Each row of a before or after table is a point. One or more steps were done to the points. Then noise was added and the rows were shuffled. The steps act on columns, c1 being the first. What was done? A step turns or swaps two columns, mirrors them in a line or flattens them onto one, adds a multiple of one to another, or multiplies or shifts one. Angles are multiples of 10 degrees, from the lower column toward the higher: turns from -170 to 170, lines from 10 to 170 but not 90. Use the fewest steps. Two steps may share a column if one is a turn and the other turns, adds or multiplies; they go together, in the order done. Otherwise the lowest column goes first.

Before:
-0.47 +0.17 -0.69

-0.34 -0.32 -0.40

+0.16 -0.82 -0.05

-0.54 -0.07 -0.44

-0.20 -0.55 +0.15

+0.45 +0.26 +0.40

-0.70 -0.25 -0.03

-0.65 -0.14 -0.32

-0.11 -0.77 +0.13

+0.24 +0.10 +0.26

+0.79 +0.20 +0.56
After, 11 rows:
+0.13 -0.37 -0.28

-0.66 +0.44 +0.27

-0.94 +0.24 +0.24

-0.82 +0.25 +0.40

-0.76 +0.08 +0.70

-0.98 +0.26 -0.08

-0.43 +0.68 -0.37

-0.15 +0.78 -0.23

+0.48 -0.37 -0.47

-0.08 -0.20 -0.21

-0.49 +0.50 -0.33
Steps: shift c1 by -0.30; turn c2 and c3 by 160 degrees

Before (12 x 8):
+0.41 -0.38 -0.22 -0.38 -0.76 -0.14 +0.22 -0.04

-0.78 +0.39 +0.23 -0.19 -0.20 +0.12 +0.70 -0.16

+0.36 -0.43 -0.18 +0.47 -0.68 -0.15 +0.07 -0.15

+0.15 -0.53 -0.36 +0.58 -0.75 +0.37 +0.28 +0.51

-0.58 +0.29 +0.05 -0.33 -0.02 -0.27 +0.70 -0.09

-0.43 +0.45 +0.09 -0.17 -0.01 -0.05 +0.47 +0.31

-0.30 +0.53 -0.15 +0.19 -0.22 +0.77 +0.35 +0.38

-0.49 -0.40 -0.37 +0.20 -0.58 +0.46 -0.05 +0.32

+0.36 -0.49 -0.74 +0.17 -0.52 -0.16 +0.21 -0.40

+0.60 -0.07 +0.21 -0.35 -0.63 +0.22 +1.29 -0.18

-0.05 -0.40 -0.02 +0.63 +0.05 +0.88 -0.12 +0.25

+0.18 -0.12 -0.05 -0.06 -0.88 -0.19 +0.29 -0.38
After (12 x 8):
+0.02 +0.26 +0.27 -0.17 -0.01 -0.26 +0.65 +0.02

-0.40 -0.70 -0.90 +0.18 -0.53 -0.38 -0.08 +0.00

+0.40 -0.57 -0.57 +0.21 -0.57 +0.25 +0.29 +0.00

-0.35 -0.65 -0.66 +0.48 -0.67 -0.35 -0.17 -0.02

-0.29 -0.73 -0.94 +0.57 -0.74 +0.18 +0.13 +0.01

+0.13 +0.18 +0.40 -0.17 -0.19 -0.11 +1.04 +0.00

-0.03 +0.08 +0.37 -0.33 -0.02 -0.47 +0.91 +0.01

-0.32 -0.31 +0.01 -0.07 -0.90 -0.40 +0.11 +0.00

+0.13 -0.60 -0.66 +0.64 +0.06 +0.68 -0.05 +0.01

-1.28 -0.26 +0.57 -0.33 -0.64 +0.04 +0.60 +0.01

+0.02 +0.32 -0.35 +0.20 -0.21 +0.59 +0.47 +0.01

-0.47 -0.58 +0.17 -0.36 -0.73 -0.35 -0.10 +0.00
Steps: mirror c1 and c7 in the line at 110 degrees; shift c2 by -0.20; add -1 times c4 to c3; shift c6 by -0.20; multiply c8 by 0
